Each row of a before or after table is a point. The points were changed in one or more steps. Then noise was added and the rows were shuffled. The steps act on columns, c1 being the first. Name the steps. A step turns or swaps two columns, mirrors them in a line or flattens them onto one, adds a multiple of one to another, or multiplies or shifts one. Angles are multiples of 10 degrees, from the lower column toward the higher: turns from -170 to 170, lines from 10 to 170 but not 90. Use the fewest steps. Two steps may share a column if one is a turn and the other turns, adds or multiplies; they go together, in the order done. Otherwise the lowest column goes first.
In the rows, zero is written as 128.

Before (10 x 3):
[[100 141 147]
 [190 129 112]
 [ 95 134  99]
 [141 113 135]
 [ 94 147 126]
 [ 93 146 147]
 [146 172 111]
 [151 135 127]
 [156 133  80]
 [137 177 116]]
After:
[[136  79  99]
 [ 70 105  89]
 [168 123 176]
 [110 138 147]
 [159 125 174]
 [166 121 123]
 [162 134  56]
 [127  78  85]
 [108 114 125]
 [104 114   7]]
Steps: turn c1 and c2 by -160 degrees; multiply c3 by 2.5

Before, 9 rows:
[[171  83 169 154]
 [ 74 159 176 136]
 [ 84 128 155 148]
 [168 185  80 111]
 [100 180  69 107]
 [159  99  96 167]
 [ 97  91 175 181]
 [177 192  84 148]
 [ 76 137 140 116]]
After:
[[ 87 178 184 161]
 [170  97 168 125]
 [ 72 131 103 111]
 [183 187 173 152]
 [190 190 167 134]
 [ 88  93  93  93]
 [ 55 158  85 109]
 [185  85  95 103]
 [ 60 137 115 123]]
Steps: multiply c1 by 1.3; multiply c4 by 0.4; turn c3 and c4 by -160 degrees

Before (9 x 8):
[[130  83 149  83 133 187 123 118]
 [152 164 138 136 183 142 131 135]
 [ 64 175 220 117 106  76 100  84]
 [151 125 162 117 105 149 160 149]
 [146 134 192 185 157 164 147 140]
 [ 59 147 115 165 158  56  94 131]
 [191  95 145 153 177 122 140 127]
 [127 105 121  88  55 179  99  67]
 [ 64  85  25 110 107 123 170  37]]
After (9 x 8):
[[183 114  45  95  86 177  80 104]
 [190  25 195 100 203 129  38 174]
 [115  65  88 151 125 108 151 160]
 [107 105 155 140  80 115 134 134]
 [157  22 111 167 106  69 117 125]
 [ 61  40 149 153  75 137 120 136]
 [157  47  87 160 190  77  67  94]
 [159  85 154  51 112 199 129  97]
 [ 84  75 100  97  66  89 141 145]]
Steps: turn c1 and c4 by 140 degrees; shift c2 by -60; turn c3 and c5 by -140 degrees; multiply c6 by -1; swap c7 and c8

Before, 13 rows:
[[182 154 170 140 100 142 107 129 119]
 [120 124 115 136 103 131 133 165 124]
 [152 140 108 117 105  94  90 156 114]
 [115 156 169  98 126 137 124 144 213]
 [140  77  64 116 138 127 109 159 109]
 [143 135 157 117  90 122 139   7 132]
 [112 141 150 151 120 133  88 132 152]
 [147 163 153 120 107 139 122 129 120]
 [121 150 126 103 184  59 169 162 123]
 [159  85 114 139 101  57 125 162 107]
 [126 161 147 115  82 120 153 139 110]
 [117 125 124 110  84 134 109 165 162]
 [128 130 174 106 130 139  89 148 115]]
After (13 x 9):
[[143  77  59 142 137 117 139 113 107]
 [183 154 160 101 122 102 126 153 117]
 [150 142  95 108 145 109 177 137 117]
 [113 155 147 133 154 119 121 167 213]
 [149 161 149 110 139 116 124 145 123]
 [144 138 227  92 146 143 127  55 133]
 [120 124  95 103 128 131 125 148 121]
 [158  85  96  99 117 164 189 146 109]
 [116 129 102  88 152 110 133 151 163]
 [123 153 104 188 143 198 166 155 123]
 [113 140 143 115 110  89 145 147 149]
 [125 158 137  83 148 153 122 147 116]
 [126 128 150 133 149  88 139 176 114]]
Steps: turn c3 and c8 by 40 degrees; turn c4 and c5 by -100 degrees; turn c6 and c7 by -120 degrees

Before, 12 rows:
[[ 87 160 143  80 123  93 191 111  92 164 125 123]
 [136 129  81  95 128 112 108 123 170 169 152 131]
 [144 108  70  86 159 141  82 133 155  73 118 137]
 [149 114 106 133  97 161  85 105 129  86 183  91]
 [131 114 102 141 167 179 142 114 184 166 170  71]
 [114 168 132 172 162 194 149 103 158 157  95 189]
 [ 76 139 140 125  76 119 154 182  91 117 130 131]
 [118 133  92 148 142 195 130  98 116 159  78 149]
 [154  82 133  78 149 168 183 109  83 175  89 176]
 [156 168 117 172 149 147 117 130  98 119  98 145]
 [112  94  96 166 112 144 163 115  93 121 142 153]
 [139 188  72 103  98 127 185 159 161 109 165  86]]
After:
[[122 169 130  95 181 154  57 108 154 177  85 135]
 [127 133  86 107 136  98 153 117 116 165 153 127]
 [127  53 127 161 198  65 116 104 146 157  94 131]
 [128 160  95 158 149 152  84 107 139 120 145 159]
 [121   7  68 108  72 100 104 158 123 109 167 132]
 [128  46 144  92 123 181  84 114 128 163 127 131]
 [131 116  89 139 153 107 123  94 156 151  78 127]
 [130  73 113 158 154 142 148 133 138 119  96 119]
 [133 174 104 134  84 106 160 113 134  93 185 138]
 [129  98 131 132 110 163 105 194 129 122 132 172]
 [125 185  72 100 149  92 169 128 132  83 119 106]
 [126 134 100 141 105  49 109 117 137 162 170  60]]
Steps: multiply c1 by 0; turn c2 and c7 by 160 degrees; multiply c2 by 1.6; multiply c4 by 0.7; turn c5 and c12 by -60 degrees; turn c6 and c9 by 120 degrees; multiply c9 by 0.4

Before:
[[127  92 178 179 104 120 243 139 120 136 140 137  85 139]
 [ 85 117 165 106  97 124 153 130 128 146 114 161 114 165]
 [118  92  87 152  86  86 145 135 145 169 189 143 106 129]
 [102 152 174 122  82 109 117 235 153 167 175 147  87  25]
 [106 119 150 119 139 207 147 115 141 140 146 116 105 148]
 [126 122  90  99  83  98 151 125 106 130 172 119  89 113]
 [123 157 165 165  88 100 168 124 133 168   7 172 118 169]
 [140  98 133 106  92 126 130 115 155 137 178 111 142 158]
 [132 153 140 174 210  86 117 125 138 156 137 129  84 132]]
After:
[[142 122 165 106  86 117  90 133 126  87 127 148 113 129]
 [128 131  91 102  94 154 134 133 106 127 194 153  92  65]
 [138 116 182 178 103 130 101 137 121 127 147 240  81 163]
 [166 119 169 120 138 160 105 230 173 100 180 111  87  16]
 [160 129 139 172 196 116 128 125 139 135 180 111  85 204]
 [132 129 138 103  82 173 144 110 156 142 162 131 147 118]
 [163 119 162 166  72  11  81 124 132 124  82 161 118 171]
 [170 135  96 155  90 164 116 128 149 117 209 137 107 131]
 [141 125 150 118 125 183 136 112 137 106  50 146 106 143]]
Steps: swap c1 and c10; flatten c2 and c3 onto the line at 100 degrees; turn c5 and c14 by 30 degrees; add 0.7 times c4 to c14; turn c6 and c11 by -60 degrees; multiply c11 by 1.3; turn c7 and c12 by 100 degrees; turn c8 and c9 by 10 degrees

Before (11 x 20):
[[101 105 179 121  75 154  96 160 179 109 165 106  37 173 135 178  92 128
  172 133]
 [128 135  48 200 129  62 162 135  51 153 119 129 162 128 191 162 152  91
   67  91]
 [103 133 145 171 116 152 113 119 132 101 154  93  73 120 146 155 130 208
  169 145]
 [140 135 139 143 139 160 129 136 122  78 179 125  64 142  68 143 129 116
  214 150]
 [ 82  97 187 161 107 116 110 110 183  81 141 105 170  73 172 187 157  93
  232 143]
 [116 125 183 111 145 187 143 126 122  87 134 109  97 152 128 150 120 130
  125 176]
 [133  89 175 129 122 141 166 144  78 149 141 102  61 139 135 148 164 143
  170 112]
 [178 129  23 125 125 121 177 140  26 137  66  90 160 144 163 146 110 133
  131  79]
 [137 125  30 152  95 109 150  68  47 183  98  85 183 165 133 146 178 109
  102  97]
 [ 43 154 211 201 124  99  92  91 132 109 121  82 120 125 193 182 116  74
  242 156]
 [205 134  74 178  61  82 182  98  29 159 105 115 173 137 162 155 123 120
  107 138]]
After, 11 rows:
[[153 134  53 196 135  63 159 137  70 156  97 125 160 122 193 164 133 132
   45 180]
 [118 124 183 110 144 187 155 127 123  84 130 109  97 147 126 151 127 159
  122  92]
 [153 123  36 151  92 108 160  68  59 183  75  83 183 154 130 146 148 127
   72 161]
 [153 102 199 161 108 109  90 115 140  83 157 109 172  78 171 188 140 167
  248 140]
 [115 135 137 140 143 163 137 141  94  76 174 122  63 140  70 142 126 147
  208 115]
 [ 74 133  48 183  54  79 178  94  42 162  71 112 177 121 162 153 124 137
   70 125]
 [140 111 183 120  75 152 111 161 162 112 183 108  37 182 133 177 117 136
  182 131]
 [147 133 153 173 117 151 116 121 114 101 163  94  70 130 140 155 130  77
  168  63]
 [107  86 169 129 122 137 167 145  61 150 126  99  61 123 138 147 143 102
  152 126]
 [116 128  11 125 123 118 183 142  37 130  36  96 160 128 164 146 120  96
   95 160]
 [177 155 236 200 126  98  91  90  95 106 125  86 118 140 192 180 122 183
  237 135]]
Steps: mirror c1 and c3 in the line at 100 degrees; turn c7 and c14 by -20 degrees; add 0.3 times c9 to c11; turn c9 and c19 by 20 degrees; multiply c17 by 0.4; turn c18 and c20 by -140 degrees

Before, 12 rows:
[[ 88 184 169 172 144  77 155  68 194 151 164 182 115  89 110 163 155  92
   68 131 119 172 135  99]
 [ 85 163 167 157 155 101 151 171 124 122 148 111 164 147 174 155  94 167
  134 126 128 183 155 116]
 [105 176  63 161 168 100 179 169 116 144  95  91 139 145 133 120 156  94
   40  67 129 152 157 156]
 [ 77 143  72  83 132 128  93 100 109 129 136 170  99 133 147  92 128  99
   72 116 122  90 143  91]
 [134  90 182 143  81  75 171 131 141  88 105  93  55 107  97 137 129 153
   39 162 117  87 204 143]
 [195  68 162 136  53  66 109 173 169 125 111 161  62  87 155  86 191 167
  162 103  73 145 176 156]
 [138 146 128 104  55 171 143  85  82 166 179 131 166 136 195  86 143  92
   56  72 171 107 249  94]
 [139 179 173  76 114  84 128  80 106 165 143 199  70 127 105  82 180  83
  158 182 103 191 125 125]
 [113 136 165 153 160 149 108 174  83  57 104 123 153  82 104 195 115  80
  169 125 125 114 139  91]
 [109 100 165 112  57 129 112 131 129  87 225 109 132 174 187 144 134 134
  153 121  60 160 194  90]
 [ 89  95  64 141 136  78 110 112 115 119  99  86  73 195  98 178 183 148
  163 126 148 205 126 122]
 [173 155  81  54 105 161 137 173 194 145 223 130  46 168 168 153  69 106
   72 151  64 188 181  90]]
After:
[[ 82 142  76  89 132 130 103 132 127 133 135 138  94 131 135 173 160 100
   77 117 122  93  50  89]
 [171 150  85  53 101 162 106  63  48 153 217 134  47 173  93 118  95 103
   66 152  70 193 221  96]
 [ 81 169 169 160 153  97 106  86  95 121 148 124 164 153  82 103  93 157
  130 133 127 179  78 113]
 [109 135 166 153 160 147 107 105 128  57 105 125 152  85 154  71  93  71
  170 130 123 121  66  93]
 [192  63 164 136  45  64 113 180  70 131 107 134  62  95 113 179  71 167
  161 101  73 150 212 151]
 [136 148 134 103  49 177 113 150  34 171 183 127 162 135  61 174 171  89
   60  75 171 108  52  89]
 [ 86 185 172 167 146  77 150 164  88 156 157 148 116  80 123  84 188 102
   73 134 119 177 146  91]
 [107  97 168 109  58 117  75 133  67  90 226 119 136 170  86 139 117 137
  158 117  58 163  85  94]
 [137  87 193 142  81  73 180 127  48  89 101 119  53 110 128  93 123 149
   35 159 118  87 128 144]
 [143 183 170  77 110  86 163 186 140 161 149 161  71 130 151 159 165  85
  160 185 102 195 131 128]
 [ 84 102  58 139 128  82 125 191 137 107 100 112  77 191 161  81 135 154
  167 133 144 203  76 124]
 [110 174  65 157 162 112 160 144 107 152  95 122 135 142  87 120  85  98
   37  65 133 146  79 155]]
Steps: turn c9 and c23 by 110 degrees; add 1 times c1 to c23; turn c7 and c15 by -140 degrees; turn c7 and c16 by 160 degrees; turn c8 and c17 by -100 degrees; multiply c12 by 0.4
